Every row gives one point. Any point is a mix of the corners, with weights that add up to 1. It lies inside the corners' shape when no weight is negative. Say inside or outside, and name the corners with a negative weight.
In the rows, 128 means zero.

Corners:
(1): [ 91 142 136]
(2): [138 122 170]
(3): [141 152 103]
(4): [125  15 211]
Points:
[125  62 200] => outside (3)
[136  47 194] => outside (1)
[128 160 114] => outside (4)
[143  79 168] => outside (1)
[149  99 173] => outside (1)
[137 133 133] => inside

Corners:
(1): [123  57 121 249  72 145 163 114  44]
(2): [144 104 135 192 145 104 131 204 224]
(3): [105 100  76  92  78  89 144  60  77]
(4): [116  68 143  30  76 164  99 114 131]
(5): [204 142 135 152 134 104 173  97  72]
(6): [101 172  57 194 200 164 152 230 173]
(7): [133 155  89  86  88 110 136 171 129]
(8): [ 79 201 155 200  68 114  81 116 117]
(9): [198  80 129 114 106 127  76  96  88]
(10): [228 127  89 141 127 200 150  88 145]
Points:
[146 111 120 175 100 138 129 120 110] => inside
[155 122 103 150 115 151 134 131 123] => inside
[128 105 118 124  82 125 117 124 119] => outside (5, 6)
[113  63 108 110  97 118 100 148 116] => outside (5, 8, 10)
[147 101 119  97  99 153 120 116 129] => inside
[123 210  75 162 143  97 164 173 182] => outside (1, 4, 9)
[159 105 110 130  64 108 128  67  53] => outside (2, 4, 6)
[172 137 121 155 133 119 154 124 102] => inside
[170 104 126 139  87 130 135  90  93] => outside (6)

Corners:
(1): [121 138 158 141 121 146 115 191 112 134 127 101  82 111 115 150 212 144]
(2): [108 153  78 100 120  76 166 180 112 131 154 139 127 114 117 150 120 134]
(3): [ 29  87 122 145 168 162  99 114  92  99 144  84 185 151  98 151  73 123]
(4): [187 144 168  86 153 139 159 185 128 115  90 150  66  69  53 120 204 137]
(5): [249 100 108  85  94 113  76 112 133 110 145 196 128 168  96 191 196 128]
(6): [161  44 118  52 132  86  83 113 124 170 159 160  73 115 122 183 166 133]
(7): [ 48 134 148 175 173 110  92 146  37  70 131  95 166 123 103 114 100  42]
(8): [ 53 125 135 139 122 185  75 152  66 106 141 119 157 143  98 154  91  71]
(9): [169 182 149  81 116 112 103 133 109 109  75 129  78  77  98 128 171 160]
(10): [166  78 109  66 106  98  60 139 142  73 104 188  55 178 134 132 178 121]
(11): [142  57  45 118  80 105  80 118 125 120 151 197 108 137 120 157 166 152]
(12): [ 65 141 133 117 209 163 104 157  42 128 116 108 176 145 123 135 141 140]
(13): [137 155 161  89 117 124  56 174 158 142 118 156 102 112  40 131 226 109]
(14): [ 76  97 145  81 122 117 131 105 106 132 132 158 184 128 121 134 147 143]
(15): [106  99 120 111 144 116 154  67  70 174 101 133 128 175 104 136 146 112]
(16): [111 128 121  76 157 133 146  83  84 142 220 135  96 129  96 145 136 118]
(17): [119 123 100 134 130 141 118 164  93 167 146  97 171 148 153  91 132 141]
(18): [ 98 185 114 141 214 167 167 111 120 173 157 138 157 111 138 152 126  86]
(19): [ 75 145 155 197 146 163  89 151  81 138 137 148 119 139 106 129  83 163]
Points:
[126 121 122 116 134 129  90 153 105 117 124 142 137 130 109 145 154 128] => outside (15, 16)
[146 118 135 102 131 129  93 141 110 128 133 150 103 120 109 148 177 129] => outside (2, 3, 15)
[119 134 122 118 144 133 102 151 105 123 145 135 116 119 106 145 142 118] => outside (14, 15)
[131 103 104  96 149 112 136 110  94 135 138 139 126 139 129 142 153 133] => outside (8, 13, 19)
[118 124 134 123 137 135 105 147 102 122 128 143 113 129 103 135 145 128] => inside
[120 119 111 108 136 119 109 125 109 134 142 146 123 137 118 147 149 128] => outside (4, 8)
[112 123 136 119 143 141 102 133  95 125 124 130 127 130 106 135 142 128] => outside (2)
[ 93 122 134 129 146 141 104 143  92 131 130 129 124 130 112 129 138 124] => outside (2, 5)
[149 127 131 101 124 126  94 138 118 126 134 151 115 132  93 150 175 124] => inside

Corners:
(1): [160 145 117 126 140 123  89 121  25 142 207 150 145 133 160  99 102 121
 155 116]
(2): [215 148 181 147 154  77 159  19  84 148  43 196 144 104  32 137 140 249
  53 135]
(3): [129 167 132 157  79 177  12  81 129 145  95  15 164 136 147 143  85 128
 111 125]
(4): [143 156 178 138 145 102 166 164 155  58 141 160 136 123 105 110 118 151
 143 104]
(5): [128 105  79 160 165 127 186 120  90  76 118 119 178  90 103 142 109  60
 144 114]
(6): [ 51  95  46 128 134 105 191  86 204 152  95  74  79 157  72 146 194 193
 123 161]
(7): [172 131  50 103 111  60  73 129 130 117 145 169 119  99 145 166 168  98
 153 106]
(8): [ 76 164 139 111 139 136 150  85 128  43  73  92 146  24 185 185 196 114
 194 165]
(9): [ 99 182 207  90 107 183 169 157  56 138 128  95 147  78 110 128 140 119
 112 113]
(10): [146 150 131 153  39 104 109 101  86  90  34  31 150 136 186  80 163 107
 124 121]
(11): [163  97 138  92 122 160 147  57 166 149 115 162  79 136  98  93 166 163
 128  73]
(12): [ 97  41 180  65 102 134 110 163 134  35 190 102 139  97 160 143 142 100
 203 130]
(13): [146  61 163 160  96 166  79  94 123 144  56  97 125  54 150 145 128 186
 160 114]
(14): [162  98  94 177 140 179 108 119 132 140 107  53 132 124 191 119 227  49
 108 105]
(15): [153 124 231 107 111 102  39 105 108 187  48 128 154 130 137 140 129 120
 129  96]
(16): [ 47 134 138 139 148 117 192 140 161  90  44 167 114 181  78 141  65  83
  90 221]
(17): [188 131 143 100 171 112 115  73  88  69 102 154 155 133 134 246 137 108
  98  34]
(18): [204  86 161 113 173  89 119  95 129  47 128  92 121  51 148 157  70 147
 122  82]
(19): [ 13 204 158 113 125 157 111  42 104 112 105  96 102  81 128 163 153 128
  84  92]
(20): [165  91 175  83  99  87 113  95 194 160  83 165 184  92 170  89 141 206
 107  95]
(21): [180  93 163 134 108 122 140  98 141 141 160 141 154 120 137 232 137  76
 159 135]
Points:
[113 123 131 122 124 126 121 101 126 120  86 109 133 113 130 129 139 133
 123 126] => outside (4, 21)
[143 109 102 135 118 132 105  74 133 106 114  89 136  98 155 147 156 136
 133 107] => outside (4, 9, 15, 16)
[134 142 152 148 138 126 136  89 109 123  84 103 146 106 122 152 133 139
 106 124] => outside (7, 11, 12)
[157 111 164 131 108 131  88  84 133 133 105  96 139 119 143 131 130 160
 119  96] => outside (5, 7, 8, 9, 16)

Corners:
(1): [116 141 137  76 131 148 104 165 128 136 126 151 109  91 132 102 158 125
 152 157]
(2): [116 119 159 152 136 129 120 140 141 144 109 145 104 122 105 114 155 161
 159 158]
(3): [113 145 146 140 147 156 132 108 138 145 166  99  94 130 149  93 121 144
 143 124]
(4): [128 137 121 119 147 134 100 146 124 110 160 154  98 110 115 116 117 138
 142 110]
(5): [120 151 117 110 124 131 112 122  64 126 111 138 102 118 111 152 109 116
 143 106]
(6): [146 150 142 127 138 128 123 121 106  88 105 115 101 118 112 129  95 131
  83 119]
(7): [105 127  95 113  82 103 106 118 144 137  87 142 147 156 135 150 105 122
   7 106]
(8): [135  67 125 135 137 164 127 158 123 139 167 108 141  84 138 101 107 134
 159 114]
(9): [119 104 154 129 108 156 109  98 147 143 177 134  98 132 147 143 161 126
 137 122]
(10): [109 141 141  92 143 153 125 113 106  85 123 106  81 136 139 131  91 173
 142 125]
(11): [151 124 127 143  83 137 115 140 155 148  92 141 140 122 150 108 108 126
 162 134]
(12): [140 115  75 125 135 122 138 121 141 132 104  91 160 125 135 139  90 115
 129 104]
(13): [125 160 128 135 152 115 128 108 113 118 102 123 121 112 158 144  98 120
 102 135]
(14): [105 139 133 124 111 122 106 147 117 116 132 123 121 126 126 126 154 145
 137 126]
(15): [114 112 134 133  88 130 110 117 151 109 116 141 117  61 122 129 122 116
 151 117]
(16): [115 129 143 148 118 140 112 119 138 138 108 148 165 129 108 118 152 137
 138 133]
(17): [105 126 133 125 124 126 106 104 128 109 104  88 110 163 157 125  89 116
  91 119]
(18): [127 122 153 145 137  93 160 108 120 140 107 144 156 152 111 119 125 152
 144 133]
(19): [137 144 147 159 160 131 216  98  98  23 115 123  97 127 150 116  95 149
 170 186]
(20): [135 138 136 107 133 151 149 222 142 165  88 147 149 129 105 122 115 114
 156 115]
(21): [108 129 138  89 108 148  77 154 128 159 202  93 106 131 105 145 126 125
  63 117]
Points:
[125 130 134 126 130 135 129 145 131 132 111 130 127 126 122 124 119 131
 135 127] => inside
[123 126 135 130 126 131 132 120 128 120 126 128 120 128 132 129 122 134
 128 131] => inside
[114 131 141 124 116 142 112 131 129 126 124 122 111 122 133 124 126 132
 125 131] => outside (4, 12, 18)
[121 125 140 131 123 133 131 124 135 121 121 122 123 122 134 121 119 134
 130 134] => outside (4, 5)
[124 129 135 123 123 135 120 137 128 133 127 132 122 119 126 124 127 128
 132 130] => outside (10)
[117 130 133 119 123 134 116 128 129 121 124 122 115 123 134 123 117 129
 125 127] => inside
[118 128 130 122 124 132 115 131 130 132 127 124 122 117 125 127 121 130
 124 119] => outside (11, 19)
[121 131 141 132 123 127 116 116 126 116 135 133 112 117 120 119 136 134
 152 132] => outside (7, 8, 10, 13, 20)

Corners:
(1): [165 125 171 118 117 145  99  95 122  98 208  92 130  78 138 109 136 168
 141 130]
(2): [173 134  93 131 123 152 146 109 167 130 117 106 142  93 123 160 159 133
 146 116]
(3): [162 114 127 146 102 171 127 139 145 124 112 134 100 123 117 136 150 124
  99 123]
(4): [115 121 137 158 161 100 138 172  16 136 143  91  73 128 138 155 101  77
 139 133]
(5): [127 156 126 115 119 103 145 166 136 200 125 140 102 119 152 152 104  40
 140 129]
(6): [126 124 152 206 137 132 138 168  67 110 181  73 111 108 157 138 152 142
 144  78]
(7): [ 85 114 102 137 176 133 134 170 162 162 136 149  69 135  74 138 132  67
 144 123]
(8): [179 156 137 155 137 176 132 187 140 137 130 119  86 137 105 163 151 154
 123 122]
(9): [190 143 164 159 156  97  36  69  77 122 137 114 157 117 149 137 157 158
 129  96]
(10): [165 103 176 115 148 123 100 157  85 106 114 108 140 114 159  95 150 150
 142 128]
(11): [137 125 158 137  14  92 154 142  29 102 139  91 105  69 131 121 126 170
 140 130]
(12): [106 114 167 171 144 127 137  72 115 108 167  87 149  43 142 133  98 135
 141 114]
(13): [114 136  60 128 153 156 145 173  82 114 157 170 101 118 173 110 109  87
 177 127]
(14): [160 143 176 249 162 129  98 108 162 125 137  93 172 117 136 192 142  87
 128 139]
(15): [167 103 129 141 173 142 149 185 176 202 136 186 102 140 113 174 133  31
 147 148]
(16): [153 132 120 141 161 239  81 153 164 142 122 115  81 146  93 100 125 136
 161 113]
(17): [122 130 122 133 166 109 120 159 100 141 161  94 119 111  16 127  33 101
 107 100]
(18): [199 134 166  97  64 125 149  50 137  83 112 127 132  99 165 163 116 150
 146  90]
(19): [113 104 141  96 109 105  54 145 137 158 151  91 168  92 126 122  33 155
 110 107]
(20): [188 100 135 106  82 109 140 164 148 130 130 103  84  75 147 109 129 162
 142 126]
(21): [157 128 175 104  26 135  86 142 141 103 105  92 159  22 183 167 107 112
 148 101]
Points:
[158 129 138 134 127 133 116 139 114 130 135 116 120 105 133 137 117 120
 138 124] => outside (6, 7)
[157 124 164 155 116 113 103 122 103 118 140  96 142 105 126 156 128 138
 121 112] => outside (5, 12, 13, 16, 20)
[151 126 139 142 139 145 114 141 142 144 133 128 125 111 141 155 129  96
 141 122] => outside (11, 17, 20)
[160 128 143 157 137 137 123 123  97 118 130 111 126 119 131 145 128 133
 135 115] => outside (1, 5, 7, 20, 21)
[157 123 142 134 134 132 120 131 133 142 139 118 113 114 110 139 125 121
 132 127] => outside (6, 13, 21)
[156 135 131 154 116 172 110 129 150 120 145 124 118 114 134 145 154 139
 146 110] => outside (4, 5, 10, 12, 17, 20)
[141 121 156 149 123 121 113 135 107 132 143 103 119 100 131 135 114 119
 135 117] => outside (2, 8, 13)
[146 115 137 142 124  94 134 129  84 128 139 111 136 101 144 136 109 118
 133 120] => outside (1, 7, 8, 16, 21)

Corners:
(1): [140 149 192  86 137 164 101 107 103 237 103 115  96 125 114 131 178 120
 134  95]
(2): [ 28  84 103 199  98 126 145  61 139 137 120  63  61 118  33  88  99 127
  84 124]
(3): [136 112 160 126 122  97  64  90 119 113 144 178 158  57 143 155 233 165
 110 171]
(4): [117  70 196 109 214  84  46 129 112 176 179 110 170  56 118 162 179 126
 109  75]
(5): [188 120  88 174  92 111  74  66 140 171 124 137 124 131  50 113 168  95
 119 166]
(6): [171  89 110 138  59  77 141  37 134 170 116 205 135 109 111 115 130  93
 137  33]
(7): [232 227 145 119 161 110 185 206 216  85 120 249  65 158 183  83  84 213
 161  51]
(8): [110 149 158 116 135  86  85  62 138 213  79 120  29 124 104 129 105  69
 117 148]
(9): [129 146 157  91 179 134  84  57 187 104  90 148 152 116 134 151 136  85
 115 116]
(10): [201 239 165  86 191  70 217 182 134 123 189 157 149 176 219 155 131 174
 149  41]
(11): [211 123 125  48 162 111  90 118 126  76 143  99 127  81 145 167 128 120
 155 134]
(12): [160 126 130 112 126 106 123 146  53 142 134 118 161  53 134 159 165  77
  95  82]
(13): [161 113 141  63 147  87 113 127 120 116 157 107 137 127 104 109 221  60
 131  92]
(14): [101  90 142 149  47 104 181 143 177 134  94  45 100 183 139  85 105 143
  78  74]
(15): [119  53 138 111 216 114  85  67  71 138 128 124  96 146 119 168 147  71
  85  93]
(16): [199 219 209 152 165  74 181 177 135  80 103 175 102 229 160 107  81 182
 208  72]
(17): [ 90 108  55 128  58 110 202 156 134 163  60 109 141 152 124  34  42 167
 110 122]
(18): [146 101  69 182  81  91 177 102 113 169  84  11 101 121 144  38 132 123
  72 133]
(19): [ 60 139 119 147  82 120 109  89 120  99 122 109 108 158 143  59  39 141
  93 104]
(20): [ 88 111  97 191 103 106  89  60 133 237  98 113  72 155 109 155 170  70
 202  84]
(21): [165 151 185 160 133 123 195 137 152 132 190 190 114 169 194  98  49 130
 212  45]
Points:
[137 134 127 128 122  99 137 115 139 128 122 132 116 138 137 107 110 128
 126  96] => outside (1)
[136 113 142 121 151 110 114  96 114 154 123 126 106 136 125 133 139 106
 116  98] => inside
[134 123 115 127 114 104 128 101 127 141 107 117 110 132 120 110 135 118
 116 112] => outside (4, 21)
[102 129 161 118 155 113  85  80 119 154 146 172 111  93 126 146 148 102
 119  84] => outside (5, 11, 14, 16, 17, 18)
[139 136 165 132 153 102 116 127 111 141 146 133 109 137 126 138 153 114
 130  91] => outside (6, 9, 11, 17, 18)
[155 150 191  75 198 111 108 159 146 100 155 159 141 138 186 147 142 158
 157  81] => outside (2, 5, 6, 8, 12, 18)

Corners:
(1): [195  99  94 177 132  98 146 154 165 142 129 115 200 124 151 132 163 122
 134 150]
(2): [212 111  57 213 108 112 116  89 143 140  92 186 166 186 169 122  95 163
 152 115]
(3): [160 100  93 181  90  90 116  78 111 179 124  68 157 138 167 129 108 179
  92 152]
(4): [119 123 220 155 179  82  84 171  84 168  77  58 102 166 146 160 130 168
 106  44]
(5): [ 69  69 225  94 143 192 192 107 111  83 128 137 129  57 117 133 158  48
  92 148]
(6): [136 104 177 145 224 143  45  78  40 216 155 109 145 171 145  89  93 184
 113 109]
(7): [140 169 129 231 116 169 133 138 177 132 147 101 117 185 198 161 161 157
 100 156]
(8): [ 79 145 159  73 155 168 114 129  86  20 122 159 103 122 171 129 149  76
 147 130]
(9): [133 159 159 133 201 167 128 103  80 142  49  60 120 224 170 130 122 132
  67 125]
(10): [139 146 120 105 111 121 204  85 140  71 128 147 100  88  88 146 160  52
 120 143]
(11): [ 86 128 128 112 115 181 171 146 151  93 146 162 112  80 103  79 171  50
 111 109]
(12): [170 130 168 161  95 111 103  69 173 116  76 186 181 160 121 125 163 183
 187 144]
(13): [103  67 101  44 101 172 108 137  91  88 147 154 118  99 129 150 146  57
  84 182]
(14): [ 89  78 169 170 215 149 110 122  40 143  89  38  85 150 163 170 159 164
  86  98]
(15): [ 72  90 113 124 123 158 180 136 135 136 125 160 138 105 133 118 157   7
 128 133]
(16): [ 81 118 214 123 235 170 136 137  56 101 151  75 140 183 123 141 133 162
 123 110]
(17): [ 45  96 135  62 158 157 123 123 170 117 188 164 111  88 170 145 157 121
  83  95]
(18): [149 150 153 149  98  90 128  82  90 144  81 155 144 146 171 123 164 172
  95 117]
(19): [153 165 138 162 129 107 125 143 140 166  89 134 188 133 134 146 113 176
  91 166]
(20): [171 155 138  85  65 200 139 116 147 170 102 168 139 122 147 131 135 152
 151 177]
(21): [190 132 107 172  75 127 143  52 106 169  98 114 212 118 118 151 134 134
  85 140]
Points:
[119 110 141 137 142 141 129 124 112 135 119 109 120 131 156 139 145 114
  99 115] => outside (12, 16, 19)
[114 109 136 155 145 143 131  98 121 132 129 127 146 138 162 124 147 129
 108 117] => outside (4, 10, 13, 19, 20)
[129 120 145 132 128 138 139 104 109 124 115 127 139 128 139 136 146 123
 106 134] => inside
[104 127 165 159 175 148 134 121  95 119 102  95 114 153 140 128 133 126
 107 116] => outside (1, 13, 17, 18, 20, 21)
[131 120 137 120 130 137 129 113 115 126 105 149 139 123 136 130 142 113
 113 129] => outside (3, 7, 16)
[115 107 146 119 166 158 114 128 114 131 122 125 143 133 142 117 129 144
 114 138] => outside (4, 7, 10, 15, 18, 21)
[114 121 153 130 145 150 127 113 111 132 117 122 129 139 147 136 137 127
 102 127] => outside (1)
[128 117 149 140 157 143 112 104  97 146 125 116 135 145 147 124 130 138
 108 128] => inside
[123 139 132 120 142 171 133 121 126 101 121 145 134 141 147 131 145 109
 128 145] => outside (3, 4, 5, 18)

Corners:
(1): [110 130 166 217  92  84 123  37 128 179 160 118  90 150 125 157 123 127
  90 100]
(2): [108 121  62 166 196 101 164 144 101 145 142 132  53 103 206  60  98  73
  88 150]
(3): [119  42 172 129 144  59 154  87  84 145 198 178 110 125 155 173  87 144
 116 161]
(4): [161  91 179 152 168 169 116 125 111  93 103 159 180 127  82 135  74 134
 123  89]
(5): [104 120   7 138 121 118 140 151  92 156 107 165 109 101 215  89 148  62
  65 127]
(6): [ 86 144  79 106 135 108 187 156 124  74 121 140  82 102 211  88 100  54
 112 101]
(7): [ 94  74 139 130 194 121  74 116 126  68 164 137 152 150 118 166 108 141
 136 135]
(8): [ 87 116 189 171 162 138 147 121 128 118 192 212 121 143 123 162 103 156
  74 118]
(9): [154  86 166 106 158 197 113 108 170  60 122 167 135 185 111 149 146 123
 118 162]
(10): [160 122 125 117 117 189 111 147 163 119  79 121 120  96 170 119 191 104
 136  64]
(11): [ 58 138  76 132 152 133 199 134 102 151 112 136  69  91 165 110 140  81
 165 136]
(12): [181 119 184 138 144 139  61 102 160  50 123 176 171 162  62 102 169 182
 210 146]
(13): [144 133 166  77  81 162  81  97 162 125  36 104 149 128  91  89 142 182
 147 129]
(14): [144 121 119 128 196  99 157 125 205  95 131 111 174 143  87 138 120 192
 135 133]
(15): [104 119 147 193 119 101 188  79  67 143 185 101 110 185 211 139  99 144
  98 125]
(16): [135 111 135 122 107 129  79 147 149  84  63 177 117 193  87 154 104 152
 175 140]
(17): [100 100  95 127 110 108 146 190  99 128 101 143 110 128 210  72 157  40
  76 150]
(18): [139 157 199 168 123 104 129 110 117 153 165 148 161 150 122 162  51 115
 159 180]
(19): [150 101 173  87 156 184  84 142 159 125 145 136 164 205  60 114 104 142
 183  89]
(20): [153  91 104 150  65 218  82 176 163  75  76 130 128 114  90  90 119 139
 146 110]
(21): [168 169 105  78  95 121  61 153 134  91 108 118 129 166  81 154 167 127
 143 136]
Points:
[132 108 128 139 120 146 104 127 124 112 112 151 119 144 125 123 134 125
 125 120] => outside (6, 14, 18)
[128 118 128 128 129 139 126 139 134 112 115 140 121 135 147 119 131 111
 129 116] => inside
[124 123 131 135 144 115 128 124 125 122 134 143 121 138 139 127 121 124
 125 125] => outside (9, 20)
[126 116 122 139 131 131 124 131 132 105 119 142 122 128 142 121 126 119
 124 129] => outside (19)
[129 116 128 128 142 132 125 132 134 105 123 146 130 138 131 117 125 127
 139 134] => outside (1)
[131 118 133 123 141 149 114 138 141  93 116 145 145 145 122 127 124 129
 136 127] => outside (1, 2, 3)

Corners:
(1): [127 114  81 103 104 108 101 195 121 163 164 101 162 152 144 136 182 104
  96 122]
(2): [107  93 128  67 163 100  98 146 125 140 169 181 174 121  36 138 160 133
 104 125]
(3): [158 146 162 175 131  98 136  73 133  94 161 180 109 124 125 131 178 110
 191 125]
(4): [ 64  76  85 133 143 113  40 207 112 158 164  97 141 105 170 163 141 100
  83 110]
(5): [111 146  76 202  58 191 146 146 145 140 106 166 137 117  96  58 155 192
 190 147]
(6): [113 200  69 116 123 207 184 164 126 161 140 206 113 125 111  99 103 167
 189 118]
(7): [137 103  83  98 119 118 125 159 145 142 198  83 133  84 174 153 130 160
  99 148]
(8): [146 163 116 161 150 124  95 158 142  62  63 151  92 141 119 159 153 147
 120 121]
(9): [ 88 138  91  94 120  91 120 160 156 213 158  81 155 112 105 165 132 124
  86 112]
(10): [157 169 113 190  98 214  87  73 189  98  63 175  91 153 102  61 183 156
 189 197]
(11): [143 101 101 118 155  67 121 156 127 151 215  87 174  54 157 132 139  81
  89 109]
(12): [141  95  46  88 157 112  57 226 124 138 159  80  87  42 141 207 151  96
  74 114]
(13): [161 159 124 149 120  64  72  85 128  91  22 170 125 119 166 139 150  82
 168 179]
(14): [125 157 161  85 136  84  98 153 126  96  88 113  89 109 138 111 170 102
 124 104]
(15): [114 117  53  96 131 112  99 149 112 174 201  43 173  91 122 143 107 112
 136 130]
(16): [161 179 104 142 101 224 244 141 113 165 106 178  86 156  54 100  60 142
 181 163]
(17): [156 124  83 145 106  41  72  84 155 121  90 114  74 128 165 122 122 105
 126 136]
(18): [151 139 120 129 130 100  55  91 119  54 126 153  83  56 149 160 118  95
  92 127]
(19): [152 104  84 111 164 134 102 134  98 150 185  97 106  69 114 159 150 144
  88 114]
(20): [169 154 138 161  64 183 170  46 179 152   7 176 109 170  91  91 106 140
 241 122]
(21): [141 128 118 162 124 135 119  34 152  34  28 166  91 149 126 123 188 107
 156 155]
Points:
[135 130 113 144 126 138 108 111 136 116 125 146 129 118 109 133 145 131
 132 142] => outside (6, 12, 14, 17)
[137 125 103 127 132 107 120 143 131 137 155 117 138  92 133 126 140 110
 121 124] => inside
[154 122 119 128 124  77  76 129 144 104 121 124 127 103 138 134 158 106
 125 127] => outside (4, 6, 9, 16, 19, 21)
[127 133  98 124 133 129 118 146 127 136 147 136 119 110 108 133 140 123
 123 126] => outside (7, 13, 20)
[123 123  96 103 146  91  84 162 127 144 160 101 140 102 136 149 151 111
 110 125] => outside (5, 16, 18, 20, 21)
[127 127  98 136 124 142 113 130 128 139 128 143 130 110 112 131 140 117
 143 132] => outside (7, 8, 14, 17)
[134 130 104 126 126 128 118 139 134 134 143 132 120 112 117 133 144 124
 132 126] => outside (13)
[140 118 105 128 130 123 110 135 129 122 143 125 117 110 120 135 144 123
 127 132] => outside (6, 9, 13)
